Each row is a point. Two turns around zero, p and q, are shown by what they do to some points. Where does a point land after both, in the order given? Backwards means that the second turn is done in reverse. Each puzzle has new turns, and all numbers are rounded.

Turn p:
[-0.31  1.63 -0.79] -> [ 1.67 -0.77 -0.05]
[-2.26 -0.74  0.97] -> [-0.62  0.46 -2.45]
[ 1.56 -0.47 -1.20] -> [-0.54 -0.88  1.74]
[ 1.01 -0.42  1.02] -> [-0.51  1.18  0.75]
Turn q:
[-0.35  0.49  0.77] -> [-0.69 -0.54 -0.43]
[1.63 0.76 1.46] -> [-1.63  1.23 -1.09]
[ 0.25  0.68 -0.45] -> [ 0.44  0.18 -0.71]
[-1.53 -1.93 -1.79] -> [ 1.90 -0.87  2.22]
Where do these land?
q, then p: [-0.52 -0.66 -0.61] -> [-0.36  0.86  0.46]
p, then q: [-0.43  1.62  2.32] -> [ 0.68  1.22 -2.50]
q, then p: [-1.83 -1.08 -1.26] -> [-1.53  1.64  1.04]
p, then q: [ 1.12 -0.54  0.07] -> [-0.94 -0.80 -0.17]
p, then q: [ 1.65  0.67 -0.51] -> [-1.82  0.34 -0.01]

Turn p:
[-0.87  1.69  1.20  0.73] -> [ 0.33  1.80 -1.29  0.76]
[-0.88 -1.66 -2.01  0.39] -> [-2.28 -1.32  0.88  0.13]
[0.95 0.07 0.51 2.11] -> [-0.55  1.21 -0.66 -1.85]
[-0.50 -0.77  0.13 -1.57] -> [ 0.55 -1.49  0.03  0.89]
[ 1.29  0.67  0.18 -1.65] -> [ 1.94 -0.19  1.03  0.07]
Turn q:
[ 1.30 -0.77  0.23 -0.06] -> [ 0.46 -0.24 -1.34  0.52]
[-1.22 -0.80 -0.37  2.81] -> [-2.44 -0.50  0.86  1.80]
[-1.44 -0.47 -2.20  0.26] -> [-0.30 -1.92  1.84  0.22]
[-0.64  0.45  2.48 -0.75] -> [0.59 2.64 0.16 0.01]
[ 0.42  0.43  0.80 -2.08] -> [ 1.85  0.92 -0.30 -0.99]
[ 1.47  0.61 -0.08 -1.10] -> [ 0.92 -0.14 -1.22 -1.17]
[ 0.11  0.54 -0.86  0.92] -> [-1.08 -0.76  0.01 -0.38]
Where do these land?
q, then p: [ 0.43  0.12 -0.84  1.25] -> [-1.11 -0.85 -0.39  0.60]
p, then q: [ 1.13 -0.66  0.74 -1.34] -> [ 1.05 -0.42 -1.53  0.67]
p, then q: [ 1.25 -1.43 -1.94  0.79] -> [1.76 1.76 1.13 0.73]
q, then p: [0.95 0.51 1.52 1.43] -> [-1.15  1.10  0.75  1.55]
p, then q: [-2.08 -0.18  0.71  1.28] -> [-1.09 -1.46  1.76 -0.30]
q, then p: [-0.42  0.95 -0.66 -2.67] -> [ 2.60 -0.91  0.65 -0.79]
p, then q: [-1.26  0.68  0.47 -0.73] -> [-1.47 -0.68 -0.36  0.22]

Turn p:
[-1.20 -0.26 -0.96 -0.88  0.98  1.30] -> [-0.25  0.25  0.53  1.65  1.29  1.03]
[-0.28  1.11  2.14 -1.28  0.65 -1.52] -> [ 1.50 -1.25 -1.38 -0.35 -1.41  1.56]
[ 0.87  1.52 -0.66 -0.65  0.93  0.24] -> [ 0.17 -0.30 -0.79  1.82 -0.67 -0.59]
[ 0.42 -1.20 -1.20  1.36 -1.91 -1.09] -> [-1.40  0.05  0.00 -2.04  0.92 -1.67]
[ 1.85 -1.88  0.08 -0.68 -1.49 -0.47] -> [ 1.33 -0.79  0.59 -1.51  1.08 -1.91]
[-0.87 -0.55 -0.46  0.63 -1.28  1.78] -> [-1.22  0.21  2.16 -0.06  0.52  0.06]
[-0.79  1.26  1.05  1.51  2.12 -0.23] -> [-0.14  1.83 -1.10  0.50 -1.73  1.52]
Turn q:
[1.95 0.66 0.90 0.82 0.47 1.95] -> [ 1.58  0.43 -0.47  0.18  2.34 -1.16]
[ 0.88  1.03  1.32 -0.25 -2.44  0.04] -> [ 0.09  2.41 -1.78  0.65 -0.14 -0.42]
[ 0.66 -2.49 -0.75  0.49 -1.60  0.35] -> [-1.48  1.25  1.48 -0.44 -0.18 -1.99]
[-1.04 -0.43  0.20 -0.01  1.66 -1.24] -> [ 0.67 -1.59  0.71 -0.12 -1.31  0.62]
[-1.50 -1.09 -0.61 -1.11 -0.41  0.89] -> [-1.35 -0.11  0.12 -2.00 -0.32  0.18]
[-0.12  2.38 -0.16 -1.32  1.60 -1.19] -> [ 1.14 -0.70 -0.47  0.79  0.05  2.96]
[-0.83 -0.07 -0.90  1.38  0.71 -0.80] -> [-0.65 -1.68  0.42  0.94 -0.44 -0.21]
Where do these land?
p, then q backwards: [0.58 1.38 0.42 2.06 0.75 1.30] -> [ 0.36 -1.05  0.32 -0.28 -1.86 -2.01]
q, then p: [-1.53 -1.88  1.60 -1.03  0.42  1.04] -> [ 1.25 -2.78 -0.24  0.02  1.11 -0.40]
q, then p backwards: [ 0.78  0.44 -1.96 -0.43 -0.41 -1.12] -> [-1.65  0.40 -0.58  0.23  0.43  1.67]
q, then p: [-1.19  0.15 -1.09 -0.76 -0.92  0.84] -> [-0.62 -0.51  0.28  0.95  0.97  1.48]
q, then p: [ 0.97  0.77  1.53 -1.31  1.16 -1.75] -> [ 0.47  0.03  1.54  0.40 -1.40 -2.30]
p, then q: [ 1.01 -0.35 -0.34 -1.68  0.87  0.42] -> [ 0.82 -0.29  1.26  1.30  0.49 -0.88]
p, then q backwards: [-0.03 -1.06  1.42  0.10 -1.66 -1.00] -> [-1.04 -1.23  0.46 -1.12  1.25  1.13]
q, then p: [-0.59  0.56 -1.58  3.05 -0.23  0.25] -> [-0.97  2.06 -1.03 -1.76  1.39  1.14]
